Each wall is flat, endless, passes through zero and stands at right angles to its row. A trip goes straight from one point to another. List the walls that it crosses, first one first.
In the rows, 128 means zero.

Walls:
(1): [126 153 102]
(2): [150 149  88]
(3): [ 85 115 175]
(4): [109 174 146]
(5): [ 52 143  93]
(6): [162 121  88]
(7): [146 165 135]
(8): [ 95  82 164]
(9): [122 176 119]
Trips:
[152 101 161] to [140 105 127] => 6, 3
[102 127 175] to [124 121 165] => 5
[ 60 141 177] to [127 104 170] => 9, 5, 4
[157 131 136] to [171 133 108] => 1, 9

Walls:
(1): [133 146 127 119 115 112]
(2): [108  96 112 123 109 159]
(3): [173 159 118 114  97 146]
(4): [ 88 101 186 151 135 104]
(5): [133 140 149  86 141 197]
(6): [143 123 112  90 108 149]
Trips:
[123 149 155  90  97 148] to [157 134 124 190 127 116] => 2, 6, 5, 4, 1
[137 126 112 106  83 115] to [139 120  99 162 122  98] => 2, 6, 3

Walls:
(1): [158 135 117 132 118 144  86  80 149 117 140]
(2): [144 143 137 177 137  95 136 133 172 157  78]
(3): [132 130 159 120 129 131 145  84 180 162 130]
(4): [129  85 115  97 139 139 114 145 117 112 148]
(5): [144 132 149 124 122 111 128 174 140 147 112]
(6): [113 113 112  78 124 150 101 152 200 131 107]
(7): [131 135 137 153 159 110 128  95 142 114  80]
(8): [144 120 102 188 121 109 145 138  95 107 118]
(9): [167 125 113 158  80  85 114 101 106 138 123]
Trips:
[112 113 125 160  99 159 150 109 128  99 115] to [114 134 115 119 117  74 125 127  96 135 153] => 1, 7, 4
[118 139 107 101 120 126 122 149 144 116 118] to [125  95 161 116 104  83 148 155 149 134 179] => 3, 9
[168 153 127 122 156 122 106 168 105 100 173] to [110 113 122 104 134 134  71 159 151 129 148] => 8, 6
[145 112 118 105 111 136 153 151  94 145 121] to [160 132 163 140 119 145 126 185  95 109 147] => 9

Walls:
(1): [112 122  90 117 134 148 125 115 124 109 151  95 119 137]
(2): [ 85  98 105 113 102 128 125 175 165 135 106 129  90 125]
(3): [137  99 136 154 127  85 109 149 116 133 149 169 108 112]
(4): [124 167 160 162 147  79  80  50 141 151 115  84 141 111]
(5): [164 169 177 124 134  89 105 144 133 141 100 144 139 158]
(6): [156 136  98 111 144 138 144 172  84 140 113 107 185 116]
(7): [140 135 186 106  77 113 128 108 174 110 125 131 105 115]
(8): [104 134 188 108 111 128 120 138 142 144 135 121 166  90]
(9): [135 104 107 125 134 116 103 110 119 155 197 144 119 127]
(10): [139 140 164 135 126 132 122 103 136 161  89 103 157 113]
(11): [120 135 103 184 126 113 132 139 127 113 158 151 112 151]
Trips:
[156 124  89  90 107 122 163 135 112 135 136  97 155 163] to [148 109 125 121 151 128 117 141  88 118 141 125 108 132] => 3, 11
[126 149 116 108 129  87 156 101 133 130 110 137  66 106] to [186 149 109 130 147 113 139 118 124 124 108 227 168 176] => 11, 2, 4, 7, 6, 9
[131 193 130 102 205  91 105 167 121  99 151 123 116 121] to [150 129 106 126  89 106 154  83  69 136  78 130 111 149] => 9, 1, 3, 11, 10
[131 128 161 168 105 125 128 155 136 137 181 138 110  76] to [180 148 150 117 155  96 108 181 187  97 170 135 137 111] => 5, 2, 6
[139 114 118 121 128 115 169  90 128 123  97  89 131 109] to [182 116 153 146 159 124 158  91 125 141 125 129 103 117] => 1, 6, 5, 3, 9

Walls:
(1): [ 96 103 130 128 180 157 105 126 120 129 180 134 101 131 156 119 137 136
 102 118 117 100 109 112]
(2): [103 148 104 108 154 125 147  86 171 147  62 134 145 109 134 113 107 154
 158 178 190 122 128 156]
(3): [ 97 132 129 139 125  97 164 111 143 159 133 123 156 116 128 159 164 129
 115 132  99 118 115 132]
(4): [170 119  84 162  92 114 104 110 160 121  87 161 134 119 115 128  87  88
 206 104 123 121 111 136]
(5): [ 97 105 113 139 154 108  73 151 145 138 157 125 120 151 122 136 136 136
  66  82 116 136 155 157]
(6): [148 125 156 125 134 119 152 148 122  85 116 123 122 131 140 104 119 147
  72 189 205 141 163 147]
Trips:
[150 109 201 151 159 127 128 132 176 108 149 136 117  80 163  98 114 132
 130 171 163 128 128  95] to [155 163 167 103  75  88 159 155 135 110 119 130  91 169 148  95 103 140
 149 108 126 142  82 164] => 1, 4, 2
[162 120 128 166  84 158 152 155  98 181  87 127 188 142 101 134  83 118
  69 152  84 141 159 135] to [ 98 124 125 125  92 132  78 119 127 161 141 126 134 167 114 150 107 138
  84 159 103  83 130 141] => 5, 4, 6, 1
[151 175 132 157 145 150 126  88 173 140 134 101 131 117 132 150 174 155
 110 134  85  84 172 123] to [ 91 103 165 167 115 112 134 133 167 106 150 155 119 125 107 142 139 150
 138  92 118 111 159 116] => 2, 4
[133 117 131 160 151 145 132 147 144 161 118 112 111 182 156 116 134 164
  53 116 111 111 171  95] to [114 163 169  86 138 137 120 172 162 173 149 113 129  99 100 152  93 121
 130 127 120 125 132 140] => 6, 2, 1
[160 150 119 127  65 135 128 138 132 102 114 115  77 118  91  77 133 142
 134 104 101  98 164 100] to [ 80 124 127 119 119 146 115 131 146 108 165 183  86 155 145 113 134  90
 143 120 143 110  91  91] => 1, 5
[116 114 131 145 156 130 160 148 118 102  80 154 118 111 150 133  62 158
 116 124 132 114 148 108] to [115 167 152 131 104 146  87  95 147 140 108 111 140 167 162 127 163 129
 100  90 103 115 122 117] => 4, 5, 6, 3, 2
[ 76  88 146 146 135 112 163 137 154 139  89 110 104 122 137 109 114  46
 182 175 141  82 134 131] to [144  92 136 173 118 106 131 122  90 162  84 115 127 108 172 158 125 138
 137 168 150 108 168 159] => none
